Each wall is flat, endless, passes through zero and stands at right angles to its row. A trip goes straight from one point to another. Which walls does it cross, in order?

Walls:
(1): [-9.2 -2.6]
(2): [ 2.6 40.7]
(3): [-16.4   6.2]
Trips:
[-14.3 -14.3] to [ -3.3 -32.7] => 3
[-19.0  11.2] to [-19.5  -1.0] => 2
[-13.0   7.1] to [-1.5 25.1] => 1
[-44.1  -1.6] to [-12.3  12.1] => 2
[ 51.2 -14.7] to [ 11.6 -14.6] => none

Walls:
(1): [  7.7   6.5   5.0  26.2 -21.7 -21.2 -19.3   5.6  26.9  28.5  12.8]
(2): [-59.3  -9.6   2.8  -9.4   0.4   2.4  33.7 -11.0  17.8  10.7 -13.8]
(3): [ 26.6 -22.5 -42.9  -1.7  11.4   1.5  -2.6   8.4  17.2 -12.2  -1.4]
(4): [ 22.4 -11.9  19.3  19.3   3.0 -22.4 -31.6 -19.1 -10.0   8.3  14.3]
(5): [  7.6   0.0  13.3 -17.5 -34.0  39.2 -54.4  51.0   2.9  21.5 -16.3]
(6): [ -5.0 -19.5  -6.0 -17.4  29.3 -12.7  26.3 -10.2   6.0  26.2 -19.4]
Trips:
[ -1.0  -8.3   3.4 -37.8  26.3  24.8 -10.6  -8.9 -16.5  31.9 -29.5] to [ 25.1 -21.5   0.1 -16.3  -9.1 -28.6 -13.2 -15.1  18.5  -0.3   7.6] => 3, 4, 2, 1, 5
[  7.9  41.0  17.3  16.9   9.9   9.0 -10.5   0.4  -6.0  20.2 -12.8] to [-19.4  -1.4  28.2  41.6  -0.5  -2.6  -2.0   0.3  -1.9   6.8  18.1] => 2, 5
[-7.8 -9.4 25.7 11.6 29.2 -3.0  5.9 23.8 21.0 -5.4 -1.7] to [  1.5  16.8   9.7  -7.8   2.2  32.7  16.8   0.2  -4.0 -32.9 -39.7] => 1, 5, 6

Walls:
(1): [ 34.2 -21.6 -18.7  -6.5  -7.5  12.0  -0.3 -18.6  12.4   0.6  53.6  21.5
  21.3   6.2 -10.5 -20.3  10.8   5.4 -37.5  -6.4  -7.5 -26.7  -6.2  -1.0
 -11.4   4.9  19.2   6.9  17.5 -25.7  19.1 -11.9  23.1  21.0  23.1   0.1
  -7.5  10.0 -22.5  50.8  33.8   5.0  -4.5  -3.1  22.9 -20.0  34.9  -8.6]
(2): [  3.7 -10.5  16.5   4.9  -1.6   8.2  -3.1 -25.6   5.9   3.9  -3.7 -22.0
  24.1 -33.3   6.2 -34.1  22.4 -14.0 -20.2  -7.1  -8.0 -30.2 -11.8  13.4
 -32.2 -20.2 -13.8  -2.2 -14.0  46.8 -15.8   8.9 -26.5  -5.3  -9.3  17.3
  -5.6  13.9 -34.9  -0.6   2.6  -4.4  39.1  49.0  -4.6   7.5 -10.0  -4.6]
(3): [-15.8   7.0 -16.7 -14.3   7.2   4.4  -8.2 -23.8 -18.9  -4.5   4.9 -28.7
 -12.3  21.9  13.1 -21.4 -12.8  -0.6 -24.3 -12.3  16.7   7.5  36.1   5.4
  21.3 -33.2  -5.8 -31.2  15.9 -13.3   5.1   2.0  22.2 -16.7   0.7  16.9
  27.6 -17.7  21.6   4.0  22.1 -10.3  17.2   4.8 -13.7 -22.5  19.2   2.0]
(4): [ 15.3  11.9 -42.2 -13.6   7.4  -9.6 -12.3  12.7  -4.0  26.9   9.1  20.0
 -13.5 -39.8  20.7 -11.1   1.8   8.2 -11.0 -11.7 -21.3 -12.0  -2.6   8.9
 -34.2  24.7   5.3   5.0   7.0  -7.0  -1.4  38.8  -9.6 -34.8   8.4 -34.7
  12.3  15.2 -13.3   6.0  23.4  35.2  26.8  14.0   6.3   1.9   3.9   3.9]
(5): [ -5.4   1.9  -6.9 -13.3  23.4  13.4  23.8 -11.3 -14.2  16.4   1.6   3.4
 -14.8   8.1 -23.6 -16.6 -49.3  -9.0  -0.8 -20.9  13.9 -29.7  16.4   3.2
  -5.5  31.7  15.3 -23.2 -14.4 -45.6  37.8 -12.5 -45.0 -20.2   1.7  -2.1
   7.3 -12.0 -31.9 -13.0 -12.4 -20.8   3.9  21.5  -3.9  15.6  -7.8  16.7]
(6): [ -3.4  28.3   3.6 -28.5 -13.6 -15.0   1.0  -0.9   9.8 -20.7   9.1 -19.2
   9.5 -10.7   4.8   5.3  19.0  28.0 -10.3 -25.1   9.2   0.6  51.7  23.4
  -4.4   7.6 -44.3  -4.2 -35.4   3.5  24.2  40.5 -17.8  -5.3  30.3  21.4
   4.2  -4.2  -7.1 -12.4  28.1 -34.7  -7.1   7.5   9.5  14.8 -20.0  22.0]
(7): [ 15.2  10.1  11.5   5.6  19.1   7.9   1.5  14.7   5.1 -12.8   2.9  17.9
 -14.7   1.8   8.3   1.0 -13.6  23.1  18.5  13.7 -19.5 -16.5  16.9 -35.1
   8.3  18.3 -22.1  23.1 -29.6 -33.4  -3.6  -4.0  -0.7   3.1  19.2  13.8
  -7.1  -3.0  28.6   3.2   6.9 -14.6 -27.6   9.9  -0.6 -18.5 -27.5   3.0]
Trips:
[ 14.8   8.5  17.0  -0.7 -21.0  23.4 -65.3 -21.8  16.1  -9.4  28.5  10.6
  -4.8  21.5  -2.6  19.1 -21.9  -3.5 -31.8 -14.2  35.3 -24.4  24.1  -5.9
   6.9  -3.6  -2.6   2.6 -19.0 -16.1   9.8  14.3   9.6  -4.6   3.0  17.8
 -11.2  -1.4  -7.8   0.5 -16.8  18.6   7.7 -12.7   2.8 -25.9 -34.3  20.8] to [ -1.7 -17.2  -4.3  36.7 -17.4   1.2  36.6 -46.8   0.7 -20.7   1.2 -28.9
 -10.9  12.1  -1.0 -21.1  13.8 -18.4   2.6   6.6 -13.6  12.8 -14.4  24.3
   1.9 -24.9 -27.6  27.8   8.2  -0.8  23.0  39.2   9.5  -5.6  29.1   2.2
 -11.0 -28.9  -7.5  26.4  13.2 -39.1 -15.9 -38.2  -0.9  12.8  16.0  -3.6] => 5, 7, 2
[-13.4  27.0 -30.8   4.3  15.1   6.1 -11.4  21.1  13.4 -21.8  -3.8   8.2
  26.5 -38.3  -1.3  17.9  14.5   1.7  25.3 -17.6   7.3   9.6 -24.1 -12.3
 -14.8 -15.6 -45.4 -13.6   2.0  23.4  -1.5 -19.5   1.1  -7.1  14.0 -12.0
 -31.7  12.4  19.7   0.9  27.7   9.7  -8.6   2.4 -16.8  -8.7  12.7  10.0] to [ -2.2  17.7 -19.2 -30.8 -12.4  -2.5   5.5  -0.4 -10.1  26.6   4.0 -16.9
 -10.8 -12.3  15.2   6.3  10.3  -2.5 -32.0  11.7  12.0   1.6 -26.4 -17.4
  -3.2 -24.9  21.2  -4.2   9.6   8.4 -30.5  22.6   8.8  28.5 -12.7 -21.4
 -25.1   8.3  -9.9  13.7 -31.8  14.3   5.0   5.3 -16.8 -15.1  17.3   1.2] => 7, 6, 1, 3
[ -1.4  18.1 -29.1  -1.6   5.7 -15.1 -19.6  15.3  15.4  30.1 -30.2  -6.3
 -16.7   1.7  30.8  -0.8   4.8  23.3  24.4 -34.0 -15.8  -7.6   9.9  -7.5
  11.6  -5.9  13.7  17.9   3.2  -1.6  33.1 -10.0   7.8  28.0 -10.0  -1.0
  18.1  10.1 -16.9  -8.6  17.5 -47.5  -9.7  19.6  13.2  26.7  -1.8  17.8] to [  8.5  11.6   1.5 -12.7   1.7  -8.6  44.6   6.7  -5.1  -0.1  16.6  -5.3
  44.1   3.9 -47.9 -27.2  18.5  -9.3   0.8  14.7 -16.7 -15.0  33.7 -23.1
 -34.7  19.1  18.8  39.5   5.5 -10.7  13.9  -6.1 -37.0 -12.3  -9.2 -16.2
 -15.9  -1.5 -44.0   8.0  13.4  16.4 -33.0  19.2   9.6  31.8  12.0   6.8] => 3, 1, 2
[ 15.7  11.0  13.7  22.1 -17.6  -6.7   1.0  23.1  26.9   8.6   4.7  13.7
 -23.3 -12.4 -20.2 -10.3  28.4 -12.4  22.7  -7.9   5.1   2.6  -0.1  17.6
  11.7 -15.6   2.2   5.7  11.4  19.6 -22.3 -11.1 -38.5   8.4   3.2 -30.9
  -5.3  -1.8 -15.9 -24.1 -34.4  -5.5 -13.5  10.2  -4.5 -20.4   6.1 -10.6] to [  7.4  23.3  15.3  -4.8  -6.3  23.9   4.6  -2.5  -0.4  18.8 -28.5 -10.2
   8.8  35.7 -12.7  -2.8 -10.9  25.3 -14.2 -12.9 -15.8 -16.1  17.0   5.2
  25.6  18.4   4.9  -7.9 -28.0  23.6 -21.1  -9.5  26.9 -13.4  -2.5   7.6
  -4.8  23.1 -18.0 -26.9 -18.1  44.6  -2.4  -0.6  23.9  47.5  11.4  29.4] => 5, 6

Walls:
(1): [-13.9 -36.1   7.4  30.1 -15.9  10.8  25.0   6.4 -29.3  13.9 -24.4 -24.7
   2.4 -14.7  -2.0 -10.3 -45.4   6.9   1.8  27.6   1.0   8.0  -4.7  21.4
  -4.3  11.3   3.8  -2.0  -3.2  15.9  -4.3   6.1   6.9 -12.1   0.7  43.2
 -22.7 -37.0  21.0  -6.6  37.6 -13.3  16.9  -6.2 -40.8 -16.3  39.3  -6.8]
(2): [-14.0  27.7  22.8  38.1   0.2  14.1   7.9   8.9  -8.7  40.5 -11.1 -18.6
 -15.5 -16.3   1.5 -13.8 -29.5 -10.9  23.4 -43.6 -47.5  56.7  34.1  -3.0
   4.3   9.2   1.6 -12.9   2.2   6.6 -21.2 -17.7 -39.4  -0.8 -31.9 -17.5
   8.3  21.3  -2.3 -40.7   3.9 -22.7  -5.5  -8.8  25.4  -0.9  -4.9 -17.3]
(3): [-20.1   1.0 -26.8  -1.3  11.9  23.1   1.6  12.9  19.1  36.3  25.9 -11.0
  28.8   1.3  22.4  -4.5 -23.0 -20.0 -14.0 -23.8   0.3  18.6 -11.3  -4.9
 -26.6   2.5   3.2 -24.7  19.1  -7.8 -25.5  18.8  19.7  21.4  35.3 -14.8
  -8.2 -14.7  15.4 -11.6   8.9 -41.6  25.9   8.7  -1.5  -5.5  27.8  -0.3]
(4): [  6.7 -13.6 -15.9 -22.0 -15.6 -18.1   6.9 -25.2  34.7 -18.3  15.5 -12.7
 -19.6  -8.1   5.0  -0.3  13.0   3.2 -28.8  -4.9 -11.5  19.5 -11.7 -44.0
  20.7  15.9   9.1  -5.1  10.8   6.1   8.9   0.8 -27.8 -19.5  -7.4  18.3
  23.9  11.1  15.0 -18.4  47.5  12.2 -46.4  11.9  -3.9  22.0  -9.4   6.8]
(5): [-11.3   6.1  -6.3   8.1  11.4  14.1 -20.6  -0.3  -8.0   6.7 -16.5   1.9
 -26.5  32.6 -16.0 -45.0  14.4 -17.6 -19.4 -22.0  19.1  -3.4  -0.9 -34.9
  17.7  -7.5   3.0 -22.4 -11.8   1.1  30.9  -0.5  22.4  14.1   5.0 -13.8
   7.8  35.5  -5.1  -7.5  18.9  17.8  19.3  -2.7  -1.9   5.7  -7.6  17.4]
Trips:
[ 36.8   2.0  -2.2  18.6   3.6 -16.7  16.9 -14.2   8.1  29.7  12.1   8.6
  16.9  12.0  41.8 -16.5   3.7 -34.6   5.5  -6.2 -16.7   9.6   4.1  16.3
  28.6 -17.8  -5.0   7.5  16.0 -15.3  23.1   7.7 -15.9  43.6   7.9  -7.6
  -8.2  10.4  -8.4   4.7   5.8   8.6  13.9   5.2 -27.6  -0.1  43.5   1.8] to [-28.1  28.7 -19.9  -5.1 -15.2  -1.8 -32.4 -30.0  10.9 -22.1  -1.2  -1.1
 -19.8 -23.6   3.5   9.4   0.8   4.0   6.7 -24.5 -26.8  -8.7 -11.3  -2.5
 -25.9   4.5  -1.0 -29.7   0.0  10.2  -2.1 -13.3   0.0  24.6  27.8  -1.8
  30.2 -13.8  -2.9 -31.4   2.7  -1.1 -32.5  -4.0   7.8  20.4 -11.2  13.7] => 1, 4
[-20.2  -2.0  17.5 -39.6   2.3 -16.5   5.7 -40.8  13.6   0.3 -14.2  21.4
  41.6 -10.0  -2.5   2.0  25.4   8.1  -4.5  -2.3  13.2   1.3  -7.9   5.9
 -10.4 -10.5 -31.3   5.5  -5.5  -7.0 -15.7  -8.9  27.9 -23.1 -42.0  33.2
 -23.0  10.8  -0.7   5.8 -17.6 -10.0 -17.3  -3.9   8.2   9.5  -8.9 -43.8] to [ -8.9 -10.4  33.4  -7.2   9.4 -28.5   7.2 -24.6  -1.9  12.1  31.2   2.0
 -39.9  26.3  14.0 -11.1  -6.4  22.2 -26.9 -31.4  -1.3  -9.2   8.2 -16.3
  10.2 -12.7  35.2  27.4   4.3 -13.5  -1.8   5.9 -41.4 -14.9  29.8  15.3
  15.7  10.0   1.9  24.7 -19.1  15.3  16.5  36.5  -1.8  15.5  -3.0 -41.3] => 5
[-10.9  21.6  21.4   0.6 -27.6  -2.7   1.4   0.9 -18.3   3.5  -5.0   9.5
 -34.6   4.4  15.8  21.6 -19.8   0.7  16.2   8.7 -19.3  10.6  30.0  11.8
   3.1 -15.0  25.8 -10.0 -23.3 -26.4  10.7  -4.6   4.6  30.9   7.5  25.1
  -4.4 -22.9 -10.8   3.1   8.9 -16.8  -3.7  12.2  23.7   5.2 -15.4   5.8] to [-14.1   7.7 -28.6  18.1  -5.6  11.0 -24.6   0.1 -14.2  -2.6   0.6  -1.4
 -10.9  -1.6  -9.7  35.1 -21.6  -7.9  -7.7   3.3   0.7  -7.4   2.8  13.6
 -55.6  30.3 -19.0 -18.3  23.7   0.9  -0.9  27.5 -11.7  12.4  15.0   1.6
   0.0  33.3  -7.5  24.4  13.8 -17.0 -13.3   2.2  -6.4  -8.3   9.4  46.7] => 3, 2
[  2.9  13.7 -25.7   0.1  -0.7  -8.6 -38.9 -38.6  29.0 -46.3  -8.8  -1.9
  32.3   5.6  -4.6   3.5 -37.9   2.5  -7.3   6.4  11.9  14.4  11.6  -0.5
  25.0  13.8 -30.8  28.1  -0.1  31.9 -10.1 -11.3 -20.8   3.7 -12.9  -9.8
 -11.1  -0.5  -1.3  29.9 -14.6  35.5   5.7  13.0   1.6   3.3  -6.4 -32.7] to [ -4.6   3.8 -29.1 -23.9  -2.9 -21.8   6.5   2.8 -40.4  24.7  14.2 -28.8
 -31.6   0.0  31.3  -9.2   9.9   1.7 -17.1 -17.8   4.0 -10.1   6.8  -6.3
 -13.8   3.1 -17.3  30.5 -12.4  -5.8   7.2 -12.1  26.2  25.9  19.7 -17.3
 -34.8   9.8   5.2   8.0 -10.6  -7.3  42.5  -9.6   0.8 -18.5  19.9   9.6] => 4, 5, 3, 1
